Rows are points. The window is the flat piece filled in between its corners: a triangle in 3 columns, a solid with four corners in 4, and so on. A path goes straight from each point to the next, and from the last back to the first. After which points does the path pass through the window?

Window (4 x 4):
[[ 0.24  0.34  0.14 -0.36]
 [-0.06  0.23 -0.54  0.02]
 [-0.18 -0.30 -0.04  0.45]
 [-0.36 -0.70 -0.35  0.24]]
Path:
(1): [-0.54  0.12  0.02  0.53]
(2): [ 0.21 -0.55 -0.23  0.11]
(3): [ 0.68 -0.06  0.26  0.04]
(4): [-0.63  0.45 -0.84 -0.18]
(5): [-0.18  0.48  0.39 -0.17]
(6): [ 0.32  0.21 -0.01 -0.33]
(7): [ 0.15 -0.16 -0.31  0.41]
(8): [-0.35 -0.01 -0.48  0.17]
(9): [-0.10 -0.04  0.15 -0.09]
(10): [0.43 0.11 0.15 0.00]
(11): [ 0.32 -0.40  0.05 -0.17]
(12): [-0.28  0.02  0.17  0.21]
Through the window after points: 1, 3, 5

Window, 6 rows:
[[-0.49 -0.44 -0.21 -0.40 -0.30 -0.04]
 [ 0.26 -0.11  0.40  0.14  0.57  0.31]
 [-0.23  0.31  0.06 -0.31  0.30 -0.12]
 [-0.21 -0.51 -0.41  0.21  0.03  0.01]
 [-0.05  0.04  0.22  0.28  0.12  0.29]
 [ 0.12 -0.26  1.00  0.47  0.27 -0.38]]
Path:
(1): [-0.44 -0.23  0.17  0.17  0.25  0.15]
(2): [ 0.29  0.32  0.34 -0.20 -0.01 -0.49]
(3): [ 0.17  0.12 -0.15 -0.39 -0.48  0.29]
(4): [-0.72 -0.47  0.13  0.13  0.24 -0.27]
(5): [-0.42 -0.05  0.22  0.04  0.28  0.32]
(6): [ 0.57  0.05  0.53  0.35 -0.08 -0.11]
(7): [ 0.20 -0.48  0.13  0.26 -0.04  0.00]
(8): [-0.62 -0.05  0.30  0.10  0.41  0.20]
(9): [-0.53 -0.19  0.34  0.12 -0.06  0.04]
(10): [ 0.67 -0.13  0.29  0.24  0.36 -0.52]
(11): [ 0.81 -0.42  0.21  0.12  0.27 -0.05]
(12): [-0.65  0.19  0.13  0.20  0.45  0.25]
(13): [-0.58 -0.26  0.43 -0.08  0.34  0.18]
(14): [ 0.47 -0.40  0.06  0.33  0.01  0.00]
(15): [ 0.06  0.16  0.24 -0.20  0.03 -0.05]
(16): [-0.26 -0.30  0.08  0.11  0.75  0.23]
Through the window after points: 15

Window:
[[ 0.64 -0.12  0.53  0.31 -0.30  0.01  0.38 -0.04]
 [ 0.25  0.22  0.20 -0.86 -0.03 -0.40  0.12  0.01]
 [ 0.51 -0.13 -0.16 -0.30 -0.14  0.07 -0.12  0.34]
 [ 0.73  0.44  0.16  0.37 -0.42  0.11  0.03 -0.07]
 [ 0.03  0.02 -0.52  0.77 -0.43  0.15  0.04  0.47]
 [ 0.23  0.24  0.07 -0.15  0.27 -0.38 -0.65  0.00]
 [-0.04  0.11 -0.09  0.33 -0.32  0.55 -0.09  0.42]
 [-0.38 -0.38 -1.03 -0.17 -0.06  0.79  0.34  0.15]]
Path:
(1): [ 0.05  0.22 -0.27 -0.08  0.18  0.22  0.48  0.12]
(2): [ 0.08 -0.36 -0.17 -0.12 -0.34  0.20 -0.15  0.21]
(3): [-0.09 -0.31 -0.37  0.49 -0.86 -0.34 -0.20 -0.02]
(4): [ 0.20  0.06 -0.02 -0.26  0.23  0.44  0.19  0.29]
(5): [ 0.46  0.38  0.15  0.16  0.04  0.14 -0.05  0.14]
(6): [ 0.37  0.06 -0.16  0.23 -0.59 -0.14 -0.27 -0.09]
(7): [ 0.23 -0.04 -0.12 -0.09 -0.11 -0.13 -0.38  0.04]
(8): [ 0.59  0.43  0.14 -0.27  0.37  0.03 -0.06  0.51]
(9): [ 0.85  0.17  0.34  0.35  0.19 -0.03  0.56  0.55]
(10): [ 0.31  0.26  0.12  0.13 -0.46  0.09 -0.25 -0.02]
(11): [ 0.12 -0.43  0.25  0.02 -0.63  0.49 -0.28 -0.31]
(12): [ 0.17  0.29 -0.63  0.77 -0.14 -0.10  0.26  0.71]
(13): [ 0.49  0.31 -0.11 -0.04  0.31  0.05  0.12  0.37]
(14): [ 0.16 -0.09 -0.12 -0.02 -0.39  0.18  0.17 -0.02]
(15): [-0.22 -0.21 -0.11 -0.04 -0.55  0.02  0.07 -0.17]
(16): [ 0.30 -0.05 -0.15  0.10  0.04  0.27  0.13  0.36]
Through the window after points: 5, 7, 11, 13

Window (9 x 9):
[[-0.07 -0.51  0.40 -0.31  0.08 -0.63 -0.07  0.17  0.02]
 [ 0.46  0.29  0.21  0.02 -0.44 -0.13 -0.19 -0.02  0.26]
 [-0.79 -0.27 -0.18  0.36  0.22 -0.03  0.19 -0.49 -0.50]
 [ 0.26  0.08  0.12 -0.05 -0.17 -0.29 -0.79 -0.10  0.05]
 [-0.11  0.28 -0.30 -0.61 -0.36  0.70 -0.27  0.58  0.35]
 [-0.43  0.19  0.79  0.18  0.21 -0.08  0.01  0.06 -0.30]
 [ 0.37  0.27  0.25 -0.32 -0.53 -0.13 -0.29  0.03 -0.27]
 [-0.12 -0.32  0.08 -0.42 -0.70 -0.63 -0.58  0.22  0.41]
 [ 0.00  0.08  0.11  0.21 -0.23  0.30 -0.13  0.41 -0.26]]
Path:
(1): [ 0.17 -0.06  0.32  0.03 -0.36  0.19 -0.44 -0.09  0.08]
(2): [ 0.06  0.14  0.00 -0.20 -0.12 -0.40 -0.33  0.15 -0.10]
(3): [ 0.15  0.28 -0.12 -0.07 -0.27 -0.47 -0.27  0.19  0.19]
(4): [ 0.47  0.01  0.67  0.01 -0.56  0.35 -0.14 -0.21  0.16]
(5): [-0.16 -0.89  0.64 -0.05  0.02  0.21 -0.38  0.18 -0.33]
(6): [ 0.01  0.07  0.08 -0.20 -0.13 -0.48 -0.08  0.17  0.09]
(7): [-0.27  0.35 -0.34 -0.20 -0.26 -0.46 -0.46  0.57  0.14]
(8): [-0.03 -0.47  0.32 -0.41 -0.39  0.20 -0.21 -0.02  0.30]
Through the window after points: 1, 3, 5

Window (9 x 9):
[[-0.20  0.06  0.07 -0.25 -0.18  0.12  0.12  0.39 -0.21]
 [-0.41  0.00 -0.58  0.03  0.34 -0.30  0.19 -0.20  0.10]
 [ 0.29 -0.27 -0.25  0.78  0.19  0.11  0.02 -0.28  0.54]
 [-0.29 -0.26  0.27  0.67  0.28 -0.06 -0.50 -0.13  0.90]
 [-0.25 -0.22  0.09 -0.19 -0.94 -0.20  0.03  0.01 -0.12]
 [-0.43 -0.33 -0.16 -0.31 -0.20  0.33  0.18 -0.30 -0.34]
 [ 0.35 -0.02 -0.13  0.18  0.25 -0.08 -0.37 -0.59  0.27]
 [-0.64 -0.23 -0.44 -0.25 -0.51  0.05 -0.26  0.42 -0.72]
 [ 0.36 -0.47  0.21  0.62  0.52 -0.38  0.01 -0.59  0.18]]
Path:
(1): [-0.04  0.34  0.05  0.51 -0.14  0.05  0.20 -0.65  0.00]
(2): [-0.22  0.11 -0.04  0.29  0.08  0.01  0.17 -0.15  0.03]
(3): [ 0.18 -0.81  0.05  0.07 -0.19  0.09 -0.43 -0.20  0.12]
(4): [-0.04 -0.27 -0.19 -0.15 -0.15 -0.03  0.00 -0.04  0.12]
(5): [-0.16  0.17 -0.07  0.13  0.16 -0.05 -0.08 -0.09 -0.11]
(6): [-0.51  0.34 -0.15  0.47  0.27  0.45 -0.05 -0.38 -0.46]
(7): [-0.22 -0.39 -0.19 -0.22 -0.36 -0.22  0.06 -0.02  0.07]
(8): [-0.04 -0.19 -0.80 -0.35  0.18 -0.29  0.12  0.02  0.44]
(9): [-0.58  0.04  0.04  0.54  0.24 -0.13  0.01 -0.39 -0.28]
(10): [-0.41  0.42  0.12  0.76 -0.48  0.00 -0.12 -0.44  0.45]
(11): [-0.16 -0.58 -0.20 -0.45  0.20 -0.02  0.22  0.27 -0.34]
(12): [-0.06 -0.61 -0.48 -0.39  0.33 -0.23 -0.42  0.05  0.20]
Through the window after points: 4, 6, 8, 12

Window:
[[-0.19  0.25  0.71  0.26 -0.33 -0.45 -0.15 -0.01  0.10 -0.18 -0.34]
 [ 0.02  0.20 -0.08  0.00 -0.14  0.33 -0.28  0.28  0.96 -0.13  0.03]
 [-0.15  0.09  0.35 -0.58 -0.25 -0.09 -0.26  0.91  0.20 -0.97  0.35]
 [ 0.23 -0.18 -0.40 -0.82  0.27  0.41 -0.05 -0.24 -0.49 -0.48 -1.10]
 [ 0.21 -0.97  0.37  0.22  0.07  0.28  0.30 -0.59 -0.16 -0.17  0.77]
 [ 0.22 -0.23  0.23 -0.67  0.01 -0.57 -0.01 -0.03 -0.24  0.10 -0.08]
 [-0.25  0.07 -0.04 -0.49  0.27  0.28  0.15  0.02  0.10  0.18  0.42]
 [-0.05  0.13  0.06  0.41  0.18 -0.09 -0.02  0.55 -0.49  0.19 -0.10]
 [ 0.19  0.54  0.03 -0.03 -0.53  0.30 -0.40 -0.06  0.27 -0.23  0.43]
 [ 0.42  0.37  0.46 -0.26 -0.33  0.18  0.23  0.19 -0.29  0.05  0.08]
 [ 0.25  0.56  0.69  0.00  0.16 -0.82 -0.08  0.18  0.12 -0.29  0.18]]
Path:
(1): [-0.04  0.16 -0.21 -0.20 -0.21  0.50  0.26  0.06  0.12 -0.42 -0.36]
(2): [ 0.04 -0.03  0.06 -0.16 -0.88 -0.10  0.69  0.11 -0.09 -0.14  0.10]
(3): [ 0.27  0.07  0.38 -0.28  0.44  0.27 -0.50  0.04 -0.06 -0.28  0.03]
(4): [ 0.11  0.18  0.42 -0.10  0.15  0.57 -0.76 -0.06 -0.06  0.00  0.25]
(5): [ 0.23  0.04  0.10 -0.37 -0.21 -0.82  0.46  0.23 -0.11 -0.46 -0.55]
(6): [ 0.05  0.04 -0.18 -0.14 -0.13  0.03  0.22  0.36 -0.05 -0.13 -0.10]
(7): [-0.06 -0.09  0.53 -0.25  0.13  0.46 -0.47 -0.16  0.11 -0.08  0.25]
(8): [ 0.10  0.04  0.32 -0.33  0.07  0.08 -0.34  0.21 -0.15 -0.25  0.03]
(9): [-0.20 -0.05 -0.32  0.00 -0.13 -0.39  0.57 -0.15  0.61 -0.04 -0.07]
(10): [ 0.15  0.17 -0.16 -0.36 -0.46 -0.28  0.44  0.24  0.17 -0.42  0.02]
(11): [-0.06 -0.22  0.52  0.10  0.27  0.10 -0.43  0.04  0.00 -0.22  0.25]
(12): [ 0.23 -0.26  0.49  0.22 -0.10  0.00 -0.29  0.17  0.04 -0.03  0.08]
(13): [-0.09  0.45  0.10 -0.57 -0.01 -0.47  0.56 -0.41 -0.14 -0.68 -0.02]
(14): [-0.08  0.03  0.01 -0.37 -0.06 -0.05  0.10  0.05 -0.05 -0.51  0.13]
(15): [ 0.27  0.12  0.36 -0.29  0.00  0.34 -0.18  0.29  0.00  0.23 -0.09]
(16): [ 0.30 -0.14  0.19 -0.54  0.36 -0.28 -0.68  0.18  0.04 -0.13 -0.24]
Through the window after points: 2, 14, 16

Window:
[[-0.15 -0.06 -0.20  0.07  0.48  0.08 -0.49 -0.30 -0.05  0.27 -0.77  0.63]
 [-0.45 -0.11 -0.21  0.06 -0.49 -0.08  0.15 -0.03  0.26 -0.42  0.20 -0.20]
 [-0.08 -0.14 -0.18 -0.19 -1.18 -0.05 -0.18 -0.02 -0.46 -0.35  0.31  0.12]
 [-0.16  0.14 -0.29  0.07 -0.44 -0.62 -0.02  0.03 -0.57 -0.52 -0.12 -0.22]
 [ 0.02  0.15  0.28  0.13  0.05 -0.27 -0.02 -0.53  0.15  0.66 -0.67  0.26]
 [-0.31 -0.06 -0.15  0.05 -0.60  0.16  0.56  0.08 -0.70 -0.33  0.05  0.04]
 [ 0.09  0.13  0.55  0.18  0.58  0.17 -0.39 -0.81  0.00  0.06 -0.35 -0.08]
 [ 0.08 -0.35  0.15  0.00  0.59  0.07 -0.38 -0.38 -0.05  0.70 -0.40 -0.44]
 [-0.43  0.54 -0.18  0.14 -0.51  0.00 -0.14  0.24 -0.44 -0.04  0.30 -0.09]
 [ 0.26  0.27 -0.24 -0.14 -0.86  0.10  0.20  0.57 -0.20 -0.53 -0.03 -0.04]
 [ 0.14  0.07 -0.02 -0.38  0.43 -0.18  0.05 -0.50 -0.01  0.22  0.24  0.06]
 [ 0.31 -0.04 -0.49  0.58 -0.74 -0.04  0.17  0.08 -0.25 -0.25  0.37  0.16]]
Path:
(1): [ 0.27 -0.43  0.51  0.45 -0.02 -0.38 -0.11  0.16  0.03  0.41  0.11  0.22]
(2): [ 0.26 -0.35 -0.05  0.19  0.27 -0.45 -0.27  0.70 -0.61 -0.31 -0.08  0.14]
(3): [-0.14  0.46 -0.32  0.07 -0.94  0.37  0.26 -0.80  0.22  0.06 -0.01 -0.08]
(4): [ 0.16  0.00 -0.73 -0.04 -0.40  0.07  0.26 -0.40 -0.37  0.37 -0.75 -0.24]
(5): [-0.13  0.11  0.57  0.10  0.31 -0.14 -0.46 -0.27 -0.03 -0.31  0.30  0.23]
(6): [-0.05 -0.20  0.31  0.14 -0.22 -0.13  0.26  0.41 -0.14  0.02  0.08 -0.16]
(7): [-0.55  0.69 -0.70  0.03 -0.48  0.15 -0.43 -0.72 -0.21 -0.35  0.10  0.07]
(8): [-0.33  0.26 -0.62 -0.31  0.16  0.53 -0.35 -0.73 -0.17  0.46 -0.37  0.07]
(9): [ 0.02 -0.09  0.15 -0.05 -0.17 -0.22 -0.04 -0.06 -0.20 -0.03 -0.01 -0.05]
(10): [ 0.30 -0.14  0.39  0.26 -0.07 -0.37  0.05  0.25  0.05 -0.28 -0.07  0.00]
(11): [-0.14  0.01 -0.36  0.14 -0.33  0.08 -0.05 -0.40 -0.33  0.14  0.08  0.06]
(12): [-0.16  0.75 -0.49  0.40 -0.55  0.00  0.03 -0.23 -0.12 -0.02 -0.04 -0.08]
(13): [-0.05 -0.23 -0.08 -0.08 -0.23 -0.14 -0.03  0.07 -0.22 -0.06 -0.01  0.18]
(14): [ 0.05 -0.22  0.21 -0.25 -0.25 -0.21  0.05  0.25 -0.04 -0.10  0.07 -0.02]
(15): [-0.46  0.29 -0.38  0.16 -0.19  0.06 -0.07 -0.70 -0.19 -0.01 -0.20 -0.06]
(16): [-0.25  0.34 -0.52 -0.12 -0.03  0.32 -0.03 -0.69 -0.39 -0.22 -0.24 -0.18]
Through the window after points: 2, 4, 6

Window (14 x 14):
[[ 0.14  0.29  0.10  0.08  0.61  0.46 -0.08  0.12 -0.37  0.17  0.55  0.30
  -0.17  0.04]
 [-0.03 -0.21 -0.59  0.58  0.26  0.27  0.42 -0.01 -0.43  0.30  0.71 -0.20
   0.19  0.49]
 [ 0.01  0.03  0.52 -0.50 -0.40  0.42 -0.05 -0.24  0.43 -0.13 -0.11 -0.24
   0.47  0.43]
 [-0.47 -0.26 -0.05 -0.55 -0.04  0.37 -0.20 -0.51  0.00 -0.18 -0.59  0.10
   0.08 -0.01]
 [-0.03  0.42 -0.27 -0.21 -0.11  0.12  0.42  0.09 -0.60  0.25  0.56 -0.10
  -0.38  0.20]
 [-0.04 -0.18 -0.12  0.04  0.04  0.56  0.24  0.13  0.02  0.63  0.81  0.34
  -0.52  0.05]
 [ 0.62 -0.55  0.19 -0.47 -0.25  0.05  0.21 -0.07  0.28  0.07 -0.60 -0.30
   0.64 -0.06]
 [-0.18 -0.23 -0.16 -0.61  0.14 -0.08 -0.16 -0.42  0.38 -0.38  0.07 -0.68
   0.22 -0.13]
 [-0.36 -0.08  0.36 -0.39  0.06 -0.55  0.49 -0.35  0.55 -0.21 -0.21 -0.16
   0.60  0.04]
 [-0.42 -0.57 -0.69 -0.38 -0.13 -0.41  0.04  0.05 -0.12 -0.81  0.48  0.01
   0.87 -0.04]
 [-0.46  0.27 -1.07 -0.38  0.00 -0.52  0.01  0.02  0.56 -0.56  0.04 -0.12
   0.72  0.08]
 [-0.21 -0.02 -0.04  0.36  0.05  0.48  0.43  0.41 -0.07 -0.18  0.31 -0.17
  -0.15 -0.13]
 [ 0.03 -0.28  0.24  0.52 -0.10 -0.22 -0.20  0.18 -0.05  0.03  0.24  0.03
  -0.34  0.28]
 [-0.56 -0.35 -0.30 -0.34 -0.32 -0.27 -0.40 -0.12  0.08 -0.10 -0.15 -0.40
   1.13 -0.46]]
Path:
(1): [-0.40 -0.33 -0.02 -0.17  0.19  0.09  0.12  0.33  0.16  0.14  0.03  0.13
  0.29  0.37]
(2): [-0.35 -0.42  0.02 -0.30  0.32 -0.12 -0.31  0.18  0.26 -0.35 -0.13 -0.59
  0.40  0.54]
(3): [ 0.06  0.33 -0.46 -0.33 -0.32  0.20  0.34 -0.63  0.02  0.03  0.49  0.14
  0.09 -0.87]
(4): [ 0.12 -0.15  0.04  0.34 -0.19 -0.05  0.18 -0.16  0.12 -0.38  0.13  0.11
 -0.12 -0.03]
(5): [-0.13 -0.33 -0.03 -0.10  0.03 -0.11 -0.18  0.27 -0.14  0.28  0.21 -0.21
  0.20  0.31]
(6): [-0.57 -0.24 -0.22 -0.42 -0.06  0.02  0.20  0.70 -0.29  0.12 -0.25 -0.60
  0.01  0.11]
(7): [ 0.14 -0.12 -0.09 -0.11 -0.02  0.10  0.14 -0.27  0.11 -0.22  0.39  0.14
  0.21  0.13]
(8): [-0.20  0.08  0.09 -0.11 -0.16 -0.28  0.20 -0.37  0.30 -0.10  0.05  0.02
  0.26  0.03]
(9): [-0.09 -0.38  0.03 -0.59  0.22  0.28  0.36  0.36 -0.04 -0.10 -0.09 -0.49
  0.45  0.14]
(10): [-0.37 -0.18 -0.02 -0.15 -0.01  0.06 -0.28  0.22  0.05  0.09  0.12  0.00
 -0.06  0.28]
(11): [ 0.61 -0.20 -0.02  0.78 -0.09 -0.09  0.67 -0.30 -0.18 -0.17  0.62 -0.11
  0.18 -0.37]
(12): [ 0.31  0.06 -0.02 -0.11 -0.21  0.14  0.26 -0.48  0.04  0.04  0.38 -0.25
  0.06 -0.22]
Through the window after points: 2, 4, 8, 10, 12
